Every row gives one point. To make a cloud, some directions were put in groups of two or more. Within a group, all points are equally far from the middle, so they leave a hole (a ring in 2 directions, a hollow ball in 3). The other directions are filled evenly. Then the cloud was stretched, turned, moved and blurred a little. Count the holes, and give their numbers of directions, smallest first.
(in the rows, 128 means zero)

Cloud, 22 rows:
[[124  82 159]
 [145 140  93]
 [ 86 148 148]
 [125 112  81]
 [132 124 147]
 [132 125 178]
 [100 157 131]
 [156  78 114]
 [124 107 141]
 [165 104 117]
 [ 97 141 138]
 [114 165 141]
 [168 136 146]
 [ 96 142 145]
 [153  78 114]
 [166 112 129]
 [176 102 143]
 [ 83 136 114]
 [117 115 102]
 [134 105 160]
 [100 106  94]
 [138  62 119]]
Holes: 0

Cloud:
[[115 136 137 109]
 [135 104 161 133]
 [139 142 116  70]
 [116 130 130 101]
 [136  82 121 155]
 [110  77 128 162]
 [162 164 110 127]
 [119 149  91 100]
 [168 108 120 162]
 [127 174 134 107]
 [161 107 135 150]
 [116 158 154 102]
 [148 108 109  86]
 [158 174 116 128]
 [158 173  97 108]
 [139 152 175 104]
 [118 146 155  83]
 [158  99 138 116]
 [139  71 154 131]
 [164 136 179 121]
 [140 150 164 151]
 [146  78 151 125]
 [155 141 135  73]
 [129 141 104 155]
 [129 126 102  73]
 [160 122 124 120]
 [148 147  87 132]
 [150 168 151  75]
 [101 159 113  89]
 [102 130 128 116]]
Holes: 0

Cloud:
[[129 105  99 117 139 114]
 [128 146 160 152 141 163]
 [150 172 150 130 115 114]
 [102 133 178 102 124 137]
 [138 174  99 123 126 104]
 [153 128 134 191 134 123]
 [100 138 167  79 126 139]
 [111  87 172  97 155 129]
 [130 199 130  96 148 111]
 [110 115 144 135 150 177]
 [ 72 142 151 120 100 144]
 [ 96 167  98 143 136 143]
 [111 162 102 110 123 105]
 [ 98 109 121 122 165 163]
 [100 102 105 123 145 161]
 [123  99 113 192 104 144]
 [123 183 100 162 113 144]
 [161  96 147 146 155 146]
 [ 87 163 101 140  98 125]
 [111 126 112 138  87 141]
 [ 79 137 141 138 115 114]
 [157 119 122 188 114 129]
 [121 200 144 108 154 120]
 [131 112 131 173 109 105]
 [ 97  74 145 128 111 133]
 [ 83 105 172  96 138 149]
 [166 144 126 175 133 105]
 [ 99 117 146 117 156 176]
 [104  95 161 138 149 167]
 [ 87 127  93 159 124 131]
 [ 84 120 160 131 131 169]
 [100 129  92 112 136 132]
 [166 141 102 159 158 113]
 [109  76 118 111 132 125]
 [129  73 156 138 162 147]
 [106 110 102 137 160 150]
 [ 81 136 150  81 132 160]
 [157 128 120 173 105 120]
 [144 136 119  85 145 117]
 [157 167 122 175 153 130]
 [ 82 126 146  67 143 139]
 [131 107 131 154 144 172]
 [122  84 131 153 101 127]
 [145 129 102 140 170 142]
 [157 134 137 171 125 104]
 [ 70 148 118 146 123 137]
 [137 160 119 141 113 159]
 [ 78 140 141  79 158 132]
 [103  60 137 121 142 132]]
Holes: 2 (2, 4)
